Each row is a point. The ring and each string are closed loops that go straight from each point to the next, and from the last back to the first. Before rounding, they use only three directions, however many columns there are. Count how often each string passes through the ring. Passing back the other way cancels.

Ring (9 x 3):
[[ 2.6  1.8  1.2]
 [ 0.8  3.3 -0.1]
 [-2.7  4.1 -1.2]
 [-4.2  3.1 -1.0]
 [-4.7 -0.2  0.0]
 [-3.2 -3.0  1.1]
 [-0.7 -4.2  2.1]
 [ 2.6 -3.1  3.0]
 [ 3.5 -1.3  2.8]]
String (24 x 3):
[[-0.5 -6.6  2.9]
 [ 1.4 -4.4  4.4]
 [ 2.8 -4.8  4.8]
 [ 3.5 -4.8  3.8]
 [ 5.4 -2.6  5.8]
 [ 3.0 -0.4  4.0]
 [ 0.6 -0.6  1.0]
 [ 1.7 -0.9  0.5]
 [ 5.2  0.0  2.4]
 [ 7.0  0.9  4.1]
 [ 4.4  1.0  4.1]
 [ 2.1  0.4  2.9]
 [ 0.5  0.1  1.9]
 [ 5.2 -0.9  5.5]
 [ 6.0 -3.7  5.6]
 [ 3.6 -5.4  3.7]
 [ 3.4 -5.6  5.4]
 [ 1.8 -6.5  4.9]
 [-0.9 -6.6  2.1]
 [-2.2 -4.4  0.0]
 [-2.0 -2.4 -0.2]
 [-2.8 -4.6 -0.1]
 [-2.7 -4.7  0.1]
 [-2.2 -5.5  0.7]]
Times through: 1

Ring (9 x 6):
[[-5.0 -4.4 -0.7  1.2 -0.4 -0.4]
 [ 0.5 -1.7 -1.4  1.2 -0.2 -0.8]
 [ 3.7  3.2 -1.4  0.6  0.0 -0.5]
 [ 4.8  7.0 -0.6 -0.5  0.2  0.4]
 [ 4.9  8.4  0.5 -1.8  0.4  1.4]
 [ 2.8  7.1  1.3 -2.4  0.5  2.0]
 [-2.3  3.6  1.7 -2.0  0.2  2.0]
 [-8.2 -1.2  1.3 -0.5 -0.2  1.3]
 [-8.7 -4.1  0.3  0.7 -0.4  0.3]]
String (29 x 6):
[[ 4.1  4.6  0.2 -1.3  0.4  1.0]
 [-0.2  5.6  0.5 -0.9  0.1  1.1]
 [-1.7  7.1  1.0 -1.3  0.0  1.5]
 [ 6.8 10.7  2.1 -3.9  0.9  2.9]
 [ 5.9  7.7  1.6 -3.3  0.8  2.4]
 [ 5.1  5.2  1.0 -2.4  0.6  1.7]
 [ 0.5  3.4  0.5 -1.0  0.2  1.0]
 [-1.9  5.3  0.9 -1.2  0.0  1.4]
 [ 2.3 10.0  1.7 -2.8  0.5  2.4]
 [ 7.0 10.9  1.4 -3.2  0.7  2.3]
 [10.9 10.4  0.8 -3.1  0.9  1.9]
 [ 6.5  6.7  0.2 -1.7  0.5  1.1]
 [-0.9  3.5  0.0 -0.2 -0.1  0.6]
 [-0.5  5.8 -0.5  0.3 -0.2  0.2]
 [ 2.5  6.2 -1.3  0.8 -0.2 -0.4]
 [ 5.7  4.6 -2.0  1.1  0.0 -1.0]
 [ 8.4  2.3 -1.6  0.1  0.3 -0.6]
 [ 4.3  1.5 -0.7 -0.3  0.2  0.1]
 [-0.9  0.9 -0.8  0.7 -0.2 -0.2]
 [-3.2  0.5 -0.9  1.2 -0.4 -0.4]
 [ 1.3 -1.5 -2.2  2.0 -0.3 -1.5]
 [ 5.2 -1.1 -2.3  1.4  0.0 -1.4]
 [ 6.9  0.5 -1.6  0.3  0.3 -0.7]
 [ 1.5  1.8 -0.6  0.1  0.0  0.1]
 [-2.3  2.2 -0.3  0.3 -0.2  0.2]
 [ 0.4  5.1 -1.5  1.3 -0.4 -0.7]
 [ 5.1  8.4 -1.4  0.5  0.0 -0.3]
 [ 7.6 10.0 -0.7 -0.8  0.3  0.4]
 [ 8.9  7.9  0.0 -1.8  0.6  1.0]]
Times through: 5
String (28 x 6):
[[  6.2   3.2  -0.9  -0.4   0.3   0.0]
 [  2.6   3.4  -0.5  -0.3   0.1   0.3]
 [ -2.0   4.4  -0.4   0.4  -0.3   0.2]
 [  4.9   9.3  -0.7  -0.4   0.1   0.3]
 [  9.7   9.7  -0.2  -1.7   0.6   1.0]
 [  7.2   7.0   0.2  -1.8   0.6   1.1]
 [  1.3   4.4   0.3  -0.9   0.2   0.9]
 [ -1.6   6.0   0.7  -0.9   0.0   1.2]
 [  3.7  10.1   1.7  -3.0   0.6   2.4]
 [ -2.7   6.8   1.5  -1.7   0.1   1.9]
 [ -2.0   3.8   0.9  -1.1   0.0   1.3]
 [ -3.9   2.7   0.6  -0.5  -0.1   1.0]
 [ -7.9   3.2   2.2  -1.6  -0.1   2.2]
 [ -8.8   1.2   2.5  -1.9   0.0   2.4]
 [-11.0  -0.2   1.6  -0.5  -0.4   1.5]
 [-10.0  -0.8   1.1   0.0  -0.4   1.0]
 [-14.9  -4.1   1.3   0.5  -0.7   1.0]
 [-11.8  -6.5   0.9   0.4  -0.5   0.7]
 [ -4.1  -3.5   0.2   0.0  -0.1   0.4]
 [ -1.9   0.8   0.0  -0.1  -0.1   0.5]
 [ -7.4  -2.4  -0.3   1.1  -0.5  -0.1]
 [ -7.7  -6.5  -1.1   2.1  -0.6  -0.9]
 [ -6.0  -2.9  -0.9   1.6  -0.5  -0.6]
 [ -1.4   0.9  -0.2   0.1  -0.1   0.3]
 [  4.3  -1.0  -1.2   0.3   0.2  -0.4]
 [  7.5  -1.5  -2.3   1.0   0.2  -1.3]
 [  2.6   0.4  -2.5   2.1  -0.3  -1.6]
 [  7.8   2.6  -1.9   0.6   0.2  -0.8]]
Times through: 2
